Each row is a point. Each table stands for the endless flat space through its points: a line for two points, a plane for three, and so on. The two share one point or none. Which?

First:
[[ 0.30  0.28 -0.02 -0.14]
 [ 0.00 -0.04 -0.28 -0.29]
 [ 0.23  0.21 -0.08 -0.17]]
Second, 2 rows:
[[ 0.29  0.23 -0.12 -0.38]
 [ 0.17  0.15 -0.16 -0.26]]
They share: [ 0.11  0.11 -0.18 -0.20]

First:
[[ 0.04  0.21  0.04  0.14  0.14 -0.21]
 [ 0.12  0.29  0.18  0.16  0.14 -0.31]]
Second (3 x 6):
[[ 0.16  0.23  0.17  0.19  0.22 -0.38]
 [-0.02  0.19  0.10  0.08  0.11 -0.14]
 [ 0.06  0.17  0.16  0.12  0.19 -0.26]]
They share: [ 0.08  0.25  0.11  0.15  0.14 -0.26]

First, 4 rows:
[[ 0.01 -0.54  0.04 -0.22 -0.50  0.00  0.13 -0.38]
 [ 0.27 -0.27  0.01  0.00 -0.13 -0.01 -0.21 -0.06]
 [ 0.22 -0.15 -0.03  0.09 -0.25  0.27 -0.13 -0.08]
 [ 0.32 -0.27  0.01 -0.05 -0.21 -0.05 -0.25 -0.04]]
Second:
[[ 0.00 -0.24  0.00  0.17 -0.45  0.16 -0.30 -0.15]
 [ 0.10 -0.06  0.00  0.14 -0.20  0.33 -0.08  0.06]
 [-0.05 -0.24  0.06  0.23 -0.47  0.21 -0.32 -0.15]
 [ 0.17  0.00  0.16  0.23 -0.01  0.53  0.02  0.13]]
They share: [ 0.22 -0.18 -0.02  0.08 -0.20  0.21 -0.14 -0.08]

First, 5 rows:
[[ 0.06 -0.16 -0.23  0.41  0.22 -0.18 -0.04 -0.32 -0.06]
 [-0.03 -0.15 -0.17  0.15  0.19 -0.11 -0.07 -0.27  0.20]
 [ 0.16 -0.35 -0.34  0.18 -0.06 -0.24  0.24 -0.07  0.17]
 [ 0.08 -0.27 -0.27  0.40  0.11 -0.14  0.30 -0.10  0.06]
 [ 0.24 -0.39 -0.44  0.06 -0.14 -0.36 -0.06 -0.17  0.09]]
Second, 4 rows:
[[ 0.26 -0.27 -0.13  0.34  0.31 -0.06 -0.19 -0.27  0.14]
 [ 0.10 -0.32 -0.41  0.25  0.19 -0.12  0.25 -0.14  0.23]
 [ 0.16 -0.15 -0.05  0.29  0.08 -0.26 -0.24 -0.34 -0.02]
 [ 0.04 -0.15 -0.33  0.16 -0.01 -0.23  0.24 -0.28  0.04]]
They share: [ 0.10 -0.22 -0.25  0.25  0.09 -0.22  0.05 -0.24  0.09]

First:
[[ 0.17 -0.04  0.33 -0.08  0.19 -0.24 -0.15 -0.37 -0.18  0.01  0.15]
 [ 0.01 -0.13  0.17 -0.31  0.03 -0.12 -0.19 -0.21  0.00 -0.02  0.23]
 [ 0.32 -0.10  0.11  0.17  0.08 -0.13  0.12 -0.34 -0.22 -0.06  0.18]
 [-0.16  0.06  0.14 -0.02 -0.02 -0.25  0.04 -0.35  0.09 -0.09  0.43]
 [ 0.33 -0.26 -0.08 -0.02 -0.03  0.04  0.10 -0.17 -0.16 -0.11  0.16]]
Second (4 x 11):
[[ 0.52 -0.01 -0.07 -0.10 -0.04  0.02  0.05 -0.35 -0.19 -0.14  0.18]
 [ 0.16 -0.13 -0.16 -0.10  0.05 -0.10 -0.28 -0.38 -0.01  0.10  0.03]
 [ 0.26 -0.13 -0.02 -0.04 -0.05 -0.06 -0.06 -0.30 -0.11 -0.08  0.17]
 [ 0.31 -0.25  0.09  0.01 -0.06 -0.08  0.17 -0.14 -0.30 -0.25  0.34]]
They share: no point

First, 5 rows:
[[-0.22  0.10 -0.20 -0.14  0.32  0.42 -0.26  0.03 -0.17 -0.06 -0.24  0.19]
 [-0.11  0.11 -0.03  0.06  0.50  0.24 -0.44  0.09  0.03 -0.19 -0.29  0.24]
 [ 0.10 -0.17 -0.13  0.28  0.27  0.03 -0.31  0.25 -0.01  0.11 -0.11 -0.07]
 [-0.09  0.05 -0.15  0.06  0.17  0.28 -0.21  0.20 -0.12  0.07 -0.10  0.05]
 [-0.11  0.13  0.03  0.06  0.38  0.38 -0.36  0.03 -0.03 -0.09 -0.29  0.22]]
Second:
[[-0.17 -0.11 -0.02  0.01  0.18  0.08 -0.26  0.11 -0.04  0.04  0.06  0.19]
 [-0.11 -0.04 -0.04  0.04  0.21  0.12 -0.26  0.15 -0.04  0.05  0.00  0.13]]
They share: no point

First (5 x 14):
[[ 0.35  0.36  0.37  0.37  0.11 -0.03  0.21  0.59 -0.26  0.13 -0.12  0.00
  -0.41  0.21]
 [ 0.30 -0.07 -0.30  0.28 -0.15  0.02  0.16  0.10 -0.15 -0.04 -0.19  0.18
   0.17  0.32]
 [ 0.14 -0.19 -0.12  0.28  0.05  0.13  0.06  0.00  0.29 -0.18 -0.02 -0.09
   0.48  0.09]
 [ 0.31  0.32  0.41  0.27  0.17 -0.12  0.21  0.55 -0.30  0.33 -0.07  0.03
  -0.44  0.40]
 [ 0.24  0.01  0.15  0.35  0.02  0.08  0.17  0.21 -0.07 -0.31 -0.17 -0.07
   0.00 -0.11]]
Second, 5 rows:
[[-0.01 -0.01  0.25  0.32  0.25  0.16  0.50  0.37 -0.06  0.19 -0.49 -0.21
  -0.03  0.27]
 [ 0.23  0.01  0.23  0.26  0.05 -0.16  0.04  0.31 -0.30  0.17  0.17  0.33
  -0.19  0.01]
 [ 0.20  0.07  0.03  0.14  0.36  0.27 -0.01  0.24  0.09 -0.08 -0.36 -0.18
  -0.05  0.21]
 [ 0.20  0.00  0.26  0.31 -0.06 -0.21  0.36  0.25 -0.31  0.23 -0.03  0.13
  -0.09  0.24]
 [ 0.31  0.02 -0.02  0.14  0.14  0.01 -0.19  0.20 -0.06 -0.11  0.09  0.14
  -0.08  0.22]]
They share: [ 0.23  0.02  0.13  0.23  0.07 -0.05  0.17  0.22 -0.15  0.07 -0.10  0.03
 -0.06  0.27]

First, 4 rows:
[[-0.13  0.33  0.42  0.02 -0.17  0.22 -0.17 -0.13 -0.03  0.12  0.45  0.43
  -0.09 -0.27  0.14 -0.44  0.02 -0.11]
 [-0.07  0.29  0.27 -0.01 -0.22  0.14 -0.15  0.04 -0.13  0.04  0.36  0.27
   0.08 -0.30  0.26 -0.29  0.15  0.00]
 [-0.02  0.10 -0.05 -0.20 -0.25 -0.05  0.03  0.42 -0.13 -0.03  0.09 -0.15
   0.25 -0.27  0.32  0.03  0.44  0.08]
 [-0.29  0.11  0.19 -0.51  0.16  0.04 -0.07  0.12  0.07  0.02  0.06  0.11
   0.02 -0.12  0.06 -0.21  0.25 -0.20]]
Second (2 x 18):
[[-0.01  0.22  0.13 -0.04 -0.20  0.03 -0.03  0.22 -0.14  0.06  0.23  0.03
   0.14 -0.30  0.19 -0.09  0.30  0.00]
 [-0.16  0.13  0.16 -0.22 -0.29  0.12 -0.06  0.16  0.04  0.00  0.26  0.18
   0.02 -0.21  0.34 -0.30  0.21  0.00]]
They share: [-0.06  0.19  0.14 -0.10 -0.23  0.06 -0.04  0.20 -0.08  0.04  0.24  0.08
  0.10 -0.27  0.24 -0.16  0.27  0.00]

First (3 x 20):
[[-0.14 -0.33  0.17 -0.27  0.20  0.15 -0.25 -0.31 -0.23  0.05 -0.25 -0.30
  -0.16 -0.12  0.07 -0.16 -0.23  0.10 -0.04  0.16]
 [ 0.04 -0.16  0.16  0.04  0.00  0.30 -0.03 -0.09  0.09  0.30 -0.23  0.00
  -0.22 -0.33  0.17 -0.01  0.05  0.13  0.03  0.30]
 [ 0.00 -0.14  0.30  0.10  0.00  0.28 -0.15 -0.13  0.17  0.24 -0.19  0.12
  -0.10 -0.27  0.21 -0.11  0.13  0.11 -0.07  0.42]]
Second:
[[-0.12 -0.21  0.21 -0.05  0.10  0.13 -0.11 -0.23 -0.15  0.31 -0.17 -0.20
  -0.14 -0.26  0.17 -0.12 -0.09  0.22  0.16  0.24]
 [ 0.00 -0.27  0.09 -0.17  0.10  0.28 -0.11 -0.17 -0.06  0.13 -0.29 -0.17
  -0.26 -0.23  0.08 -0.03 -0.12  0.07 -0.05  0.18]]
They share: [-0.04 -0.25  0.13 -0.13  0.10  0.23 -0.11 -0.19 -0.09  0.19 -0.25 -0.18
 -0.22 -0.24  0.11 -0.06 -0.11  0.12  0.02  0.20]

First:
[[ 0.10  0.02 -0.05 -0.28  0.08 -0.03  0.13  0.42  0.07  0.04  0.04  0.01
  -0.19 -0.13 -0.04 -0.18 -0.03  0.23  0.00 -0.03  0.16  0.14  0.14  0.43]
 [-0.20  0.06 -0.15 -0.14  0.26  0.01  0.03  0.26  0.21 -0.03 -0.01 -0.10
  -0.24 -0.20 -0.09 -0.11  0.00  0.01  0.19  0.06  0.31  0.17  0.10  0.38]
 [-0.31  0.16 -0.48 -0.35  0.47 -0.04 -0.36 -0.04  0.06  0.21 -0.32 -0.25
  -0.38 -0.01  0.24  0.21 -0.28  0.06  0.50  0.42  0.40  0.09  0.05  0.13]
 [-0.18  0.04  0.03  0.00  0.14  0.05  0.29  0.44  0.27 -0.21  0.11 -0.06
  -0.16 -0.36 -0.31 -0.35  0.12 -0.05 -0.07 -0.20  0.23  0.21  0.10  0.42]]
Second (4 x 24):
[[-0.40  0.13 -0.27 -0.36  0.00 -0.06 -0.20  0.16 -0.15  0.05 -0.38 -0.22
  -0.06 -0.49  0.16 -0.12 -0.45 -0.18 -0.05  0.17  0.45  0.17 -0.04 -0.04]
 [ 0.07  0.22 -0.57 -0.35  0.64 -0.01 -0.13  0.60  0.41  0.13 -0.16 -0.42
  -0.59 -0.01 -0.09 -0.19  0.24  0.04  0.07 -0.25 -0.07  0.15 -0.12  0.32]
 [-0.22  0.07 -0.07 -0.28  0.06  0.00  0.06  0.08  0.03  0.03 -0.18 -0.10
  -0.12 -0.11 -0.08  0.02 -0.19  0.14  0.15  0.29  0.27  0.23  0.12  0.10]
 [-0.30  0.03 -0.23 -0.35  0.09  0.02 -0.11  0.18  0.00  0.02 -0.32 -0.19
  -0.15 -0.30  0.02 -0.09 -0.26 -0.04  0.04  0.20  0.31  0.26  0.01  0.07]]
They share: no point

First, 5 rows:
[[ 0.24  0.03  0.16  0.28  0.48  0.03 -0.04 -0.25 -0.31  0.04 -0.52  0.56
   0.38  0.04  0.61 -0.37 -0.14 -0.11  0.05  0.13 -0.07  0.40 -0.24 -0.19]
 [-0.12  0.08 -0.02  0.16  0.31  0.06  0.18 -0.05 -0.25  0.02 -0.37  0.12
   0.07  0.40  0.20 -0.05 -0.07 -0.21  0.04 -0.04  0.12  0.07 -0.14  0.09]
 [-0.08  0.40  0.35 -0.03 -0.32  0.17 -0.15 -0.11 -0.11  0.24  0.07 -0.26
  -0.06  0.09 -0.03 -0.20 -0.50 -0.08 -0.29  0.13  0.05  0.48  0.12  0.17]
 [-0.08  0.03 -0.03  0.13  0.37  0.02  0.19 -0.01 -0.19  0.02 -0.38  0.18
   0.01  0.37  0.20 -0.12 -0.11 -0.26  0.04 -0.04  0.10  0.07 -0.18  0.03]
 [-0.48  0.00  0.13  0.07  0.18  0.39 -0.01 -0.07 -0.07  0.04 -0.25  0.02
  -0.16  0.19  0.07  0.14 -0.08 -0.62  0.17  0.07  0.47  0.10  0.00 -0.07]]
Second (3 x 24):
[[-0.05  0.27 -0.06 -0.08  0.35  0.06  0.11  0.08 -0.20  0.02 -0.27  0.22
   0.29  0.17  0.25 -0.24 -0.28 -0.24  0.14 -0.11  0.14  0.06  0.02 -0.03]
 [-0.14  0.27  0.03 -0.04  0.13  0.15  0.36 -0.05 -0.36  0.23 -0.28  0.07
   0.21  0.50  0.42 -0.17 -0.38 -0.04 -0.10  0.01  0.21  0.22  0.24 -0.02]
 [-0.12  0.01  0.27  0.24  0.15  0.13 -0.10 -0.31 -0.18  0.01 -0.22 -0.07
  -0.09  0.08 -0.08 -0.07 -0.04 -0.20  0.04  0.07  0.05  0.30 -0.30  0.18]]
They share: no point

First:
[[-0.24 -0.31  0.30  0.14  0.00  0.28 -0.10 -0.07  0.36 -0.29 -0.16 -0.01
   0.18  0.20 -0.08  0.18 -0.28 -0.04 -0.17  0.02 -0.20 -0.23 -0.17 -0.23]
 [-0.24 -0.04  0.18 -0.15  0.00 -0.01  0.36 -0.13  0.12 -0.09  0.00 -0.01
   0.08  0.11  0.13  0.16  0.01 -0.06 -0.24  0.19 -0.21 -0.03  0.00 -0.03]
 [-0.02 -0.25  0.12  0.14 -0.26  0.16  0.06 -0.01  0.28 -0.27  0.04  0.13
  -0.10 -0.16 -0.10 -0.10 -0.22  0.06 -0.15  0.32 -0.46 -0.21 -0.07 -0.17]
 [-0.32 -0.27  0.38 -0.06  0.24  0.56  0.14 -0.07  0.36 -0.37  0.00 -0.09
   0.26  0.32  0.04  0.26 -0.48 -0.04 -0.05  0.30 -0.32 -0.31 -0.05 -0.15]]
Second:
[[-0.34 -0.05 -0.01  0.29  0.13  0.16  0.22 -0.15  0.69 -0.21  0.01 -0.30
   0.22  0.01 -0.08  0.04 -0.29  0.23 -0.13  0.49 -0.26  0.16 -0.39 -0.22]
 [-0.37  0.01 -0.06  0.30  0.01  0.15  0.28 -0.26  0.74 -0.27  0.14 -0.37
   0.28 -0.15  0.01 -0.07 -0.29  0.28 -0.18  0.30 -0.37  0.19 -0.56 -0.16]
 [-0.34  0.04  0.00  0.21  0.07  0.24  0.25 -0.29  0.67 -0.29  0.13 -0.31
   0.18 -0.07  0.03 -0.01 -0.30  0.17 -0.17  0.29 -0.37  0.12 -0.48 -0.15]
 [-0.47 -0.25  0.14 -0.12  0.10  0.15 -0.31  0.16  0.39 -0.10 -0.31  0.09
   0.30  0.52 -0.20  0.34 -0.27 -0.12  0.19  0.37  0.09  0.06  0.09 -0.57]
 [-0.22 -0.37  0.41 -0.13  0.18  0.06  0.05  0.23  0.10 -0.16 -0.32  0.12
   0.32  0.46 -0.03  0.29 -0.19  0.01 -0.04  0.32 -0.08 -0.17  0.16 -0.23]]
They share: no point
